Each row is a point. Examples show where two turns around zero, p and q, send a point. Where does a point land after both, in the order given? Backwards means that the second turn is done in reverse. Each puzzle has new turns, and all numbers are rounded.

Turn p:
[12 19] -> [-9 21]
[ -7 -61] -> [ 46 -40]
[-15  15] -> [-21  -4]
[10 27] -> [-17  23]
Turn q:
[ -1 -18] -> [-14 -12]
[-14  39] -> [19 37]
[31 36] -> [47  2]
[-29 -26] -> [-39   3]
[ 13 -30] -> [-13 -30]
Where do these land?
q, then p: [13 -5] -> [14 -3]
p, then q: [-38 -45] -> [-30 -51]
q, then p: [23 18] -> [20 21]
q, then p: [ 3 32] -> [-2 32]

Turn p:
[ -9  18 -11] -> [-19   3 -12]
[-13 -11   9] -> [-3 -7 18]
[-12  -9  -7] -> [ -6 -15   4]
[-25   0  19] -> [-17   3  26]
[-17 -13  -3] -> [ -7 -17  11]
[76 15 -7] -> [ 52  33 -47]
Turn q:
[ 27 -14 -23] -> [36 12 -4]
[-21  -6 -13] -> [ -8  -1 -24]
[-28  35  38] -> [-54  -7  22]
[  8  -1 -22] -> [ 14  16 -10]
[ 20 -15 -18] -> [30  6 -6]
[-7  0 39] -> [-18 -27  22]
Where do these land?
p, then q: [ 21   4 -31] -> [ 23  20 -22]
q, then p: [-28  22  24] -> [-28 -15  28]
q, then p backwards: [-4 18 37] -> [-39  -7  11]
q, then p: [ 23 -26  -7] -> [ 32   6 -13]
p, then q backwards: [-12 -19 -23] -> [-14 -22  19]

Turn p:
[ 2 31 -7 13 20 32] -> [38 10  8 10 21 21]
[ 28  52 -34  20 -34 -48] -> [-15  77  29 -37 -10   3]
[  4 -45  23  -5  31  -7] -> [ -9 -35 -14  16  14 -41]
[-10  65 -10 -15 -12 -12] -> [ -6  29  18 -35  18  46]
[-35 -44  15  10  -4   0] -> [-24 -22 -35  33 -13  -5]
[  2 -36  37  -2 -20   7] -> [-23 -34  11  27 -22 -12]
[  9 -23 -24 -21  19  28] -> [ 38 -25 -18 -12  -8 -13]
Turn q:
[  2   1 -31  46  54  38] -> [45 27 13 41 45 29]
[-10  25 -17  24 -45 -18] -> [-46  -9 -33  23   9  -4]
[-14  36   9 -41 -10  17] -> [-18  25 -12 -23 -35  27]
[-32  17  44 -22  15   9] -> [-21  26  39 -25 -21  17]
[ 22 -31  39  11 -17   0] -> [  4 -30  29  15 -26 -27]
[  2 -40 -10 -22 -22 -15] -> [  7 -45 -11 -25  -3  -9]
[ 29  -9 -34   3  24 -32] -> [ 30   5 -26  -7  31 -33]
Where do these land?
p, then q: [ 17 -31  10   9 -53  37] -> [-33 -50   2  36 -24 -13]
p, then q backwards: [-11  22 -34  -6  22   1] -> [ -2   6 -33 -21  26  -1]
p, then q: [ 27  -3  14 -19 -41  -4] -> [-31 -25  19 -13 -30  -1]
q, then p backwards: [ 47 -57 -20   9 -39   7] -> [ -1 -60  10 -20  24  53]
p, then q: [-16   5  37   8  27 -11] -> [11 12 31  1 36  7]
q, then p: [-42   9 -25 -22  20 -17] -> [ 26 -30 -12 -28  28  19]
q, then p: [-20  28 -20  19   4 -23] -> [ 12  12 -26  -4  35  16]
q, then p backwards: [-2 29 39  2 61  9] -> [ 44  47 -14  38 -18 -12]

Turn p:
[ -5  -3   5  16  14  -9   6 -16] -> [ -5 -11   9   6  14  -7  17  -9]
[20 -5 -9 -2 -4  0 -6 -4] -> [ 15   3  -2   9  -5   3  -8 -12]
[17 -5 23 -5 -3  4  2  9] -> [21 -5 -1  0  2 17  3 16]
[  0 -15  -3  -5 -12  12   5   4] -> [  0  -2 -20   3 -11   7   0   2]
[  3  12  -7 -13   1   9  11  -4] -> [ -4  14   7  -4 -14   9   5  -4]
[ -2   4 -10   7  11   7   4  14] -> [-12  14  -4   2  12   7  -4  -1]
[ 12  10   3  13 -13  -9  -1   0] -> [ 9  3 10 18  0 -8 -4  9]
[-76   1   6   3  -1  -7  -3 -14] -> [-53 -30  -3 -28  -3 -35  13  12]
[ 18   4  -3  -7   5  10 -17   4] -> [ 11   3   5  -2   0  15 -20  -8]
[ 13  -2  -4  -8   3 -18   1   7] -> [19 13 -1 -5  6 -8  0 -3]
Turn q:
[ 21  15   6  19   5   5 -25 -19] -> [  2  -3 -11  12  27  -6 -23 -23]
[-22  11 -12  12  -8 -11   0  14] -> [  1  28 -11  -8 -14  -5   8  -4]
[ -5 -10  10  -2  18 -19  10 -25] -> [ 12 -10  11  12  15 -13  27  -2]
[-10  -1  -3 -26   4 -13  14  12] -> [  3   9  24  -8 -10   9  16  13]
[-14 -12 -13   3 -11  -4   4   1] -> [  0   0  -8 -16 -12 -10  11   4]
[ -2   5   3   1   0   9 -24   0] -> [-11   5  -9  -6  17   5 -10  -4]
[ 8 24 -5  4  9 25  7 -7] -> [ 12  -6 -11  11  -1  27 -11 -15]
[ 18 -18  -1   6  10  16  14  10] -> [  9 -19  -6  11  -9   2 -12  23]
[  0  -3  10   3 -12  12   4  12] -> [-16  -3  -5   5 -13   4  -6   6]
[  5 -11   5 -21 -15 -21  -4   1] -> [-12  -2  28 -14   0 -14   2   3]
Where do these land?
q, then p backwards: [ -6  -4  11  10 -32 -32   9   5] -> [-20  19 -24  -4 -14 -18  10 -21]
p, then q: [  5   8 -12 -10  -5  -1  12  17] -> [  3  15   3  -1  -6  13 -10 -16]
p, then q: [-17   3  -2   7 -38   9  -1  -6] -> [-16  17 -12 -17 -19 -24   0   3]
q, then p: [-7 -7 -4 13 16 -3 -5  3] -> [ 1 20  2  4 11 -1 -2 -5]
q, then p: [ 12 -10  -8   6  11  -3   3  -8] -> [18  3 -5  4 11  1 -2 -7]
q, then p: [ -4  26  -9 -28  15   9   8  -5] -> [ -1  -8   8   5 -13  40   5   1]
q, then p: [ -3  -6   3 -15   1   6 -11  -2] -> [ -6  -2  -6 -16   4   9   4   0]
p, then q: [ 15  -6  13  18  17   9 -28  -6] -> [ -2 -20 -15   9  30  -4  -4  17]
q, then p backwards: [ 4 -6 10 -1 15  6 12  1] -> [ 7 -1 14 14 -9  5  4 -1]

Turn p:
[-17  -2  -2   3  -4   2  28  24 -11  15  18] -> [  3   6  13 -10   0  14  15   8   3  34  21]
[-16  51  14   5  -2  15 -17  18 -15  18  -1] -> [-12  34  21  10 -23  17 -32  -4  12  22 -14]
[ 10 -14  12 -44  10 -33  -9  -7   4  -8  -6] -> [  2 -20  -4 -16  18 -42 -17  16 -17  -1 -14]
[-13  17  18  12 -11  -1   0 -60  14 -17   9] -> [-28  12  11   9  21 -18  12 -13  39 -36 -13]
[-14 -12   1  16  18   9  -3   1  -6 -10  -5] -> [ -2   9  -2  15  12  16  12   6 -15  -6  -4]
[-17 -15 -76  -5 -11  -2  27   1   5  14  -2] -> [-36 -41 -34 -12 -16  18  31 -12  -4  27  27]
[-17  -3  14  16   4   9  -9 -35   1  -8 -10] -> [-14   4  11  20  19   4  11  -9   8 -24 -20]
[ -4 -16  17 -51 -10   8  32  22  -7  -9 -11] -> [ 18  -6   8 -53   8  -8  14   8 -15  26 -24]
[ 10  -1  -4  17   5   9  -2 -32  18 -33  27] -> [ -9  21 -16   1  14 -11  15 -13  11 -42  17]
[  3 -16   6  -5  -9  17  -7  19 -11  14  12] -> [ 16   1  20  -6  -7   6   0 -13 -19   9  11]
[ 50 -11   9  13  26  -4  -9   9  -1   9  -8] -> [ 47  -2 -23  23   3  -7 -19  -3  -9  -6   5]
[ -8  15  -5  23  -4  -1 -15  18  20  16 -12] -> [ -5  -7   3  11 -14  31 -25   9  10  -5   7]
[ 33   7  -4   0 -12 -30 -16  21 -12  -3 -12] -> [ 20 -11  -9   9 -36 -22 -17  20  -4  -1   0]
Turn q:
[ -8   1 -35  19  -2  -6 -26   6  18   7   4] -> [-16 -14   3  -1  13   9 -32  28   9   5  11]
[ 26  13 -21 -18 -25 -22  14   4 -46 -14  16] -> [ 23  32 -24   8   1 -28   2  -3 -10  -5  49]
[-28  14  40  -2  10  -7  -1 -27  19  -2   2] -> [-17 -20  19  -5  15  -7  10 -35   2 -21 -26]
[ 13   8   3   3  -1  -1 -31  13  31 -31 -15] -> [ 20   3  39  -4   6  23 -28   7  -2 -13  -4]
[  0   1 -20   1 -25   9   3   7  37 -28  -9] -> [  6  -1   7   2 -22  21 -30  13  11 -35   3]
[ -7  19 -23  -7  21   5   5 -10   8 -38  -6] -> [ 16   5 -16 -14  18   7 -18   9 -15 -35 -14]
[-17   8  11   2  -8   1  23  12 -38   9  -6] -> [ -9  28 -17  14  -8 -30  12  -9   2  10 -12]
[ -8  -7  15  -2  20  15 -21   4   3   7  29] -> [-22  -7  10   6  15  22  12  -5 -25  12  -3]
[ 12  -6  14  29  23  16   4 -26 -23  31  24] -> [ -3 -25 -27  21  23   7  27 -17   0  36  -5]
[  9  -3   9 -14  -5  17   3 -32 -33  30  -3] -> [ -2   3 -29 -16  -1  -1  19 -34   9  29   8]
[ -3 -37  -5   7  -4 -11   2   7  -2  10 -10] -> [ -1 -17   2  -2 -27 -13  -3  14  -4  20   0]
[ 10 -11  12 -19  -5 -16  24  42  27  19 -26] -> [  4  12  34 -10 -35  -8  30  32  22  -6  -6]
Where do these land?
q, then p: [-25   4  33 -17  12   3 -32  -9  13 -26  -2] -> [ -3  14  17  13  19 -18   6  -6 -11  -5 -51]
q, then p: [-25  -9 -17  -5   2  21  16  -2 -29  13   9] -> [-37 -13  -8   5 -21  11  11  -1   0  23   4]
p, then q backwards: [  1  24  11   3   8  18 -14  18   0  -9 -15] -> [ -6   3  -6  -1  -4  28  -4  15   0 -21 -19]
q, then p: [-17  -2   7   5  27 -38  -2   7  -4  -1 -25] -> [ 16 -19   1   5   6 -18 -17  37  -9  13 -17]
p, then q: [-27 -27   5  21  -6  -7  10 -11  32   9  20] -> [ -9 -15   2  17  -2  19  25   3 -38 -14 -21]
p, then q: [ 30  25 -20  10 -11   2   5  -7 -27 -19 -29] -> [ 13   0 -11   1 -21  -9 -32  11  43 -13  15]
q, then p backwards: [ 19  16 -26 -22   5  -4  -5  10  20 -20   7] -> [ -2 -14  16  16   4   2  -4  23  30 -20  14]
p, then q: [-12 -11 -15 -11  -9  26  -8 -12  21  14  -3] -> [ -8 -14 -18 -19  -9   9  -3 -24 -20   0 -11]
q, then p: [-15   1  -7  -2   7  18   6  23 -15   6  15] -> [-17  11   0   8 -15  21   5   7   5  22  -2]
q, then p: [ 13  35  27   1 -18 -16  30  18 -28   5  13] -> [ -4  18 -22  15   7  -7   2  24  54  -3  17]
q, then p: [ 25  -2 -14 -32  32   0 -26 -36   9  16 -14] -> [ 11  -7 -14 -33  28 -21  -9 -33 -29  26  -5]
q, then p: [ -3 -16  15   0 -26 -11  -1   9 -21  18 -15] -> [ -8 -20  24   4  -4 -11 -11   3  30   4  10]
p, then q: [ 17 -23 -22  26  -4 -28   0 -30   3  26  33] -> [ -7 -55  -5  37   5  -7   7  10 -21  -9  16]
p, then q backwards: [ 18 -14  25  24 -19  16  20  21  28 -33   6] -> [ 39  20 -14 -34   7   0  21   3  28 -16 -15]

Turn p:
[-17   5   7   7   2  45   4   4  30 -14  11  -5] -> [ -9 -18   1  32  15  34  -9 -25  10  -1  -6  -3]
[ 17  15 -39  18   4 -13  -7  10 -66 -11   3 -19] -> [ 11  74   2 -20  17 -21   7   3  -5  12 -18 -17]
[-11   4  17 -60   2 -15  -6  -7  27  -8 -17   0] -> [  2 -39 -32 -24 -12   4   1  -2  25   9  38   1]
[ 16 -28  -7   6  -7  -4  18 -26 -12  -9  -8  -4] -> [  5  18 -15   1 -22   2 -15  11 -24 -21   2  -7]
[-18   2 -22 -14 -12  -2  12  -4  11 -10   0  52] -> [  1   1   8  13 -11  17 -21  24   4  31  29  27]
[-10  10 -58 -23 -17   4  16   3 -52  22   3  -7] -> [-34  61 -23 -15   4 -12   2  -1 -19  41   6  11]
[ 52 -17 -22  14 -13 -15  -4  12   3  -1  -8 -17] -> [ 21  32   6   4 -30 -24  15 -22  -5 -27   3   6]
[  3   1  12   8   4   0   6   6 -65  -9  -5  11] -> [  0  33   3 -16   0   8  15  39  -6  14 -24 -29]
[-11 -37  24  17  16  -5   5   6 -18   8 -18  25] -> [  6 -18  14  14 -14  -7   7  37 -27   7  -6 -28]
[-18   8   8   1 -22  13 -23  10  19   5   7 -13] -> [-15 -18  -2  13   3  -9  -6 -20  27   6 -17   6]
[-12  13  16   8  -8 -10  19  16  35   1  19  -8] -> [-19 -19  11  17  19  -1   6   0  20 -26  12  17]
[ -3  17  22 -13  28  25   1   0  35  10 -14   6] -> [ 11 -45  -5   3  14  28  19 -17  -4   5   6   7]
[ 27  -3   5  -3   7  -5 -14  -3  25   9  46   6] -> [ -7 -11  41 -22 -10   5  -9 -27   4 -20   7  11]
[-10  18  15  16 -17  -8  -4 -20  -1  11 -19  -7] -> [  5 -12 -20  -1   8 -12  -3  15   2  -7 -28  18]
[ -7  -9  20  18  33 -10 -21  -7  30  -3  -1 -20] -> [ 22 -38   9   2  21 -15  -9 -16  -4 -22  -2 -19]
Turn q:
[ 13 -12  36   9  61 -13 -13   8 -10  -3  33 -20] -> [ -6 -11  35  -9  -3  -3 -12  17   7  11 -21 -70]
[ 14 -10  13  27 -12 -11  54 -33  -1   0 -15   5] -> [  9  22  -9  -4  -7  -7  51  -9  33 -34   1  -5]
[  3  -8 -16  31   3   4  29 -40  37   1  -8  -5] -> [ 31 -19 -13  -1  -7   0  28 -34  16 -37   9  -7]
[-20 -10  43  -2  28   4  -5 -29 -12   6  36   7] -> [-20 -10 -18 -15   2  19   2  27   8  -2   8 -57]
[ 13 -10  11  16 -26  -1 -11  17  -1   3  -4  13] -> [ -3  -2  16   0  12   6  26  14 -10   7  -3  20]
[ -7  31 -18  23 -11 -12  -1   5   6 -25   4 -41] -> [ 17  -5  -9  51  -3 -12  -4 -16  -7  -2 -32   0]
[-32  -4 -10  15 -28 -21 -13   2  21  -4 -22 -11] -> [ -9 -18 -11  27 -12 -16  20 -14 -34  -7   7  18]
[-18   1  -5  20 -19   9  26  14  -5  14 -17  14] -> [-19   4  -3   8  24 -13  15  -6  10 -21  11  25]
[  5  46 -14  -9 -21   4 -16  22  -2 -23 -11  17] -> [ 10  16   7  40   2  16 -22   8  -2  18   9  37]
[ 11   0   3 -76   1  28  -5   9  -4   2   2   5] -> [-17  16  -7 -39 -23  27 -49   7   5  19  -4  24]
[  2   5 -12  11 -13  19  -8  -7  -4   5 -21 -12] -> [  4   7  -7   4  16   8   7 -28 -10   4  -4  12]
[-19 -18   2  12  -9  -9  -9  -4  -8  11  41   2] -> [ -2 -25 -21  -7  16 -13   9  32 -10   0  -7 -15]
[  9 -20 -17 -42  21  16  -8   9 -13 -17  -9  16] -> [  5  25  13 -34  -8   6 -41   5 -17  -3  10   7]
[ 11 -12  -8 -48  28  11  -8  19  16  15   1   6] -> [ -7 -12  19 -39 -19   2 -42  -3   4  13   8   8]
[ 14  19 -10  13  -1 -27 -12   7 -19  14 -11   2] -> [  9  12  10  16   8 -24  11  -2   3  32   7   2]
Where do these land?
p, then q: [ 33 -16  29  29  33 -18  15  -9 -19  -7  -7  14] -> [-12  44  29   3  -5  10  -7  11   4  -1 -46   6]
q, then p backwards: [ 23   2  10 -22 -19  38  -7 -18  33  19  32   6] -> [  2  36  34 -33   0  21  -9 -30  10 -10  -6  23]
p, then q: [-27  27 -19  -2  16  -1 -21   3   2  -1 -18  -6] -> [ 15 -14  11 -23  -2 -19  -3 -16  16  18  17 -18]
p, then q: [-10 -25 -16 -19  -7   2   3 -12   0  -3 -26   0] -> [ 18  -8 -17   0  21 -21   2   4 -10  17 -10  14]
q, then p: [-19  -9   3 -12 -21 -19   8  -7  40 -18  -3  23] -> [-18  29  19  24 -26  11 -16  17  22  -1   3  -1]
p, then q: [ -6   1 -27 -16  19  -1  25  25  17  25 -13 -30] -> [ 19   2 -30   0  10 -31  -5  15  24 -18   6 -33]
q, then p: [ 17  21  38 -19  20 -13   2  21 -15 -13  20  12] -> [-14 -30   2  25  11 -15  30 -17  29   2 -20   4]
q, then p backwards: [-18   9  -6  35   8   1  -1  10 -22 -27 -15 -24] -> [ -6 -15 -16  44   9  15   9  13  -1  -1   2 -28]
p, then q backwards: [ -5  20 -22   3  -7  12 -10 -18 -25 -26   7 -35] -> [  4  10 -13 -11   8  31  17 -17 -41  -1   0 -20]
p, then q: [-14 -18   8  25  22 -10  26   3 -25  29   3  23] -> [-43  25  18   8  21 -22  -5  16   1   3 -15 -13]
q, then p backwards: [ 17 -36  20  30   7 -25  -8 -12 -15  14  22   6] -> [  3   0  30  -2  33 -20  -5  27 -35  10 -14   0]
p, then q: [-18   3 -18  -5 -24  38 -35  25  17  -9  20  -2] -> [ -2 -38 -21   2   1  17  36 -31  -1   4  26 -13]
p, then q: [  6  -7  19 -28 -25   0  15  -1  31  33 -18  -8] -> [ 11   1 -25 -14   5 -21  10  23 -16 -39  12  23]
q, then p: [ 19  27 -21   2 -22  -4 -12 -10 -18 -16  -2  21] -> [ 12  15  33  -6   4  11  24  -9 -10   2 -11  28]
